Each point is reached from the start by the listed moves, each made once or not at all, plus a little noise. Say if it took an odd or an even number of moves. Then give how often each move was made.
(in the rows, 128 means zero)

Moves:
(1): [151  42 111]
(2): [ 76 114 168]
(3): [108 123 101]
Start: [137 125 141]
Points:
[135 128 140] => even (0, 0, 0)
[ 87  21 138] => odd (1, 1, 1)
[157  38 122] => odd (1, 0, 0)

Moves:
(1): [118 143 116 118 116 131 131 119 117 118 142 147 127 128 134]
(2): [138 143 132 120 147 116 125 124 103 136 136 122 137 123 140]
(3): [133 133 116 145 122 151 106 114 117 123 116 120 125 133  93]
(4): [138 135  98 124 120 120 128 139 146 124 130 140 148 134 110]
(5): [145 145 121 121 130 142 141 149 117 142 125 125 125 123 127]
(6): [108 144 116 143 144 139 131 126 135 148 127 138 116 138 129]
(7): [128 148 125 121 134 104 119 133 125 124 113 133 118 122 155]
(8): [117 105 124  97 128 144 115 139 137 109 113 133 148 127 155]
(9): [ 97 117 153  95 129 117 100 144 151 109 144 133 132 125 122]
(10): [126 174 130 125 133 140 162 119 140 158  96 160 164  81  91]
(11): [145 145 146 138 139 157 122 125 135 131 140 157 143 123 107]
(12): [141 109 113 117 124 138  98 117 139 147 129 154 112 153 112]
Start: [113 114 124 144 103 122 109 153 130 153 131 117 107 126 112]
Points:
[102 143 151 130 116 138  42 158 147 124 133 147 112 119  78] => even (0, 0, 1, 0, 0, 0, 1, 0, 1, 0, 1, 0)
[ 85 120 122  78  93 152  67 180 171 102 159 186 165 124  99] => odd (1, 0, 0, 1, 0, 0, 0, 1, 1, 0, 1, 0)
[130 146 129 110 119 159  90 188 129 142 111 150 132 108 142] => even (0, 0, 0, 0, 1, 0, 1, 1, 0, 0, 1, 0)
[122 178  79 153 116 193 105 137 138 234  81 173 111 116  21] => odd (0, 0, 1, 0, 1, 1, 0, 0, 0, 1, 0, 1)
[ 72 170 124 113  92 149  93 140 145 151 118 166 142  79  42] => even (1, 0, 1, 0, 0, 0, 0, 0, 1, 1, 0, 0)
[ 76 140  64  71 115 129   7 155 144 143 130 182 117 160 108] => odd (1, 1, 1, 1, 0, 1, 1, 1, 1, 0, 0, 1)

Moves:
(1): [109 105 137 147 108 149 154 147 146 101 119 164 139 152 121 116 136 137
 138 148 111 118 121 107 151 101]
(2): [136 135  98 149 138 140 130 117 136 116 139 130 129 129 136 120 142 129
 127 126 140 114 141 126 125 130]
(3): [109 126 122 128 131 130 145 111 144 148 126 134 137 115 135 118 127 115
 123 119 114 132 125 120 115 128]
(4): [117 148 112 124 104 107 130 131 137 146 133 123 138 133 112 138 127 127
 120 137 125 142 122 119 126 133]
(5): [112 145 124 125 140 147  92 118 138 134 130 117 119 144 120 131 106 125
 151 140 138 138 129 142 126 116]
(6): [132 102 138 116 106 130 132 109 118 145 124 123 143 149 140 160 139 146
 140 154 136 135 121 133 137 118]
(7): [122 121 142 144 133 129 127 134 127 151 118 168 138 154 110 169  95 117
 116 137 133 109 123 104 155 147]
(8): [143 142 109 122 125 114 135 133 137 138 125 143 128 130 137 128 133 133
 126 130 124 135 123 124 124 107]
(9): [130 128 136 136 119 112 153 124 136 115 115 135 144 125 127 121 124 131
 142 126 127 137 132 129 135 127]
(10): [122 130 136 104 108 119 123 105 137 149 104 143 120 131 109 133 121 126
 138 146 136 132 119 117 120 152]
(11): [128 143 137 147 146 129 148 136 125 116 104 111 122 147 117 118 140  99
 124 123 127 134 121 112 150 122]
(12): [131 117 121 145 136 117 113 126 121 134 112 131 103 128 130 119 116 117
 108 133 147 134 136 111 120 125]
(13): [138 140 118 114 122 115 105 125 145 114 147 145 107  89 132 115 129 142
 152 138  91 146 150 141  92 122]
(14): [122 153 125 123 132 141 114 131 136 102 144 119 149 141 137  98 149  94
 122 138 121 108 127 104 132  92]
(15): [154 113 121 121 136 129 148 127 127 123 143 124 141 130 116 127 141 111
 113 110 132 140 114 123 124 129]
(16): [125 110 126 134 126 120 102 133 149 122 128 146 107 133 131 138 138 123
 125 135 124 135 133 139 125 141]
(17): [137 145  90 123 117 119 155 122 133 139 126 147 129 108  97 129 138 130
 119  95 155 116 139 130 133 115]
(18): [145 128 122 126 141 136 128 119 123 137 118 106 136 113 130 116 114 124
 127 138 135 144 127 126 154 127]
(19): [148 130 125 142 139 123 137 140 121  96  99 144  96 126 100 141  82 122
 130 114 116 117 108 144 146 144]
(20): [141 118 112 120 136 128 132 128 126 137 152 135 145 115 142 131 141 133
 142 132 132 132 109 123 119 104]
(21): [125 138 165 129 127 132 108 110 118 134 131 102 127 127 137 124 133 150
 119 124 131 150 109 112 132 139]
(22): [136 112 130 138 153 118 141 128 128 118 138 111 117 110 119 108 138 135
 103 142 145  98 135 138 122 109]
(23): [128 143 127 133 103 123 141 144 142 130 115 137 126 128 125 141 133 112
 117 117 151 117 128 129 128 126]
(24): [104 136 142 114 134 136 119 121 151 110 110 111 137 134 121 128 128 122
 118 133 112 119 138 100 127 125]
Start: [105 144 103 107 120 127 138 137 131 121 104 120 115 126 121 141 140 123
 129 117 140 122 141 129 141 133]
Points:
[ 68 191  21 126  52 116 193 101 243 133  21 249 158 193  41 187 102  66
 131 165 182  80 107  15 187  49] => odd (1, 1, 1, 1, 1, 1, 1, 1, 1, 1, 0, 1, 0, 1, 0, 0, 1, 0, 1, 1, 0, 0, 1, 1)
[141 111 137 117 144 124 163 111 160  83  68  83 106 124 112  92 179 130
  91 181 122 167 129  47 167  48] => odd (1, 0, 0, 0, 0, 1, 0, 1, 0, 0, 1, 1, 1, 0, 1, 0, 0, 1, 0, 0, 1, 1, 0, 1)
[ 69 203  34 108  66 152 129  89 232 150 104 157 153 132  85 111 181  85
 134 147 190 135 107  59 167  74] => odd (1, 1, 1, 1, 1, 0, 0, 0, 0, 1, 0, 0, 0, 1, 0, 1, 1, 1, 0, 1, 1, 0, 1, 0)
[ 78 167 104  55 121 150 122  52 197 142  89  96 154 163  87 141 205  61
 128 129 161 158  88  48 147  78] => even (0, 0, 1, 0, 1, 1, 0, 0, 0, 1, 1, 0, 0, 1, 1, 1, 1, 0, 0, 1, 1, 0, 0, 1)

Moves:
(1): [125 132 118 119 134 156 140 118 130 119 148 112 154 148 132 107 100 123
 145 133 131 101 121 126 119]
(2): [105 133 168 143 127 119 134 125 122 106 130 136 128 122 122 123 131 101
 135 137 120 133 122 116 132]
(3): [140 159 109 152 121 112 152 136 128 134 148 134 114 119 141 149 131 114
 129 139 110 118 122 133 132]
(4): [128 136 132 114 152 141 113 114 142 104 140 139 112 132 118 146 117 106
 113 141 153 155 118 116 128]
(5): [106 114 120 142 131 133 131 123 126 129 147 141 116 126 118 129 136 117
 123 134 124 135 139 169 150]
(6): [121 141 121 125 120 127 119 132 147 130 118 138 142 148 132 137 135 113
 132 143 121 116 137 125 137]
(7): [147 127 127 145 109 137 108  97 120 115 137 131 141 155 129 118 135 101
 112 144 127 130 119 129 145]
(8): [138 132 135 131 126 121 140 136 144 135 132  93 143 144 113 134 158 132
 140 130 109 129 137 105 118]
(9): [147 105 132 112 143 121 138 122 127 128 121 134 107 130 157 150 117 122
 121 106 141 132 134 123 135]
(10): [134 131 136 113 128 119 130 120 149 135 128 127 144 134 120 139 131 121
  93 136 106 129 110 103 136]
(11): [120 127 127 135 121 133 140 139 116 132 129 140 124 131 118 139 130 131
 133 131 123 126 139 138 131]
(12): [125 116 123 125 123 146 120 131 137 121  96 143 128 130 121 150 127  99
 139 135 115 144 115 115 131]
(13): [103 133 146 124 129 143 148 119 132 123 141 145 126 106 123 131 137 156
 143 116 108 129 131 142 128]
(14): [122 129 132 122 125 125 138 119 111 139 134 126 128 137 154 128 126 131
 112 134 123 114 128 144 126]
(15): [127 124 128 144 118 128 159 109 127 135 119 117 132 148 133 113 126 132
 131 118 108 146 151 117 168]
(16): [121 120 120 134 139 134 124 129 131 129 115 136 134 142 131 133 129 128
 112 113 123 133 138 121 115]
(17): [115 118 145 133 105 123 115 142 139 147 115 158 119 126 153 148 106 152
 134 149 126 136  87 132 150]
(18): [118 143 130 137 134 111 142 121 127 129 124 135 146 128 116 136 154 129
 141 116 153 129 121 118 135]
(19): [133 128 135 128 129 131 123 125 128 146 128 137 147 139 129 112 144 135
 112 136 133 128 134 137 114]
(20): [132 139 123 125 110 120 142 123 137 118 138 132 130 124 139 109 137 129
 120 115 154 136 129 115 137]
(21): [142 124 105 102 142 136 138 129 145 119 146 138 154 128 117 131 131 137
 114 112 123 147 117 181 136]
(22): [106 126 122 105 134 151 117 140 122 121 150 145 141 127 135 108 132 114
 124 129  93 138 128 140 138]
(23): [119 144 139 165 107 145 135 127 122 126 139 110 163  98 120 139 115 123
 100 111 134 137 105 100 133]
(24): [110 118 103 141 119  90 104 147 113 141 108 135 150 107 127 126 129 118
 125 133 137 144 141  92 111]
Start: [108  97 145 112 118 147 138 119 138 125 154 120 117 155 106 119 145 117
 163 134 128 112 127 117 118]
Points:
[ 85 156 116 155 121  79 192 107 194 115 165 157 213 197  90 130 230  59
 131 134 137 189 156  54 146] => even (0, 1, 1, 1, 0, 1, 0, 1, 0, 0, 0, 0, 0, 0, 1, 1, 0, 1, 1, 1, 1, 0, 0, 1)
[ 77 122 107  77 110 223 170  85 204  77 191 160 249 228  85 106 210  76
 178 111  78 137 109 123 150] => odd (1, 0, 0, 0, 0, 1, 1, 1, 0, 0, 0, 1, 1, 0, 0, 1, 0, 1, 0, 1, 1, 1, 0, 0)
[ 15 122 194 159  65 170 201  85 158 110 213 153 208 157 112  88 134  79
 131 131  98 152  57  72 235] => even (1, 1, 0, 0, 1, 0, 0, 0, 0, 1, 0, 0, 0, 0, 1, 0, 1, 1, 0, 1, 0, 1, 1, 0)
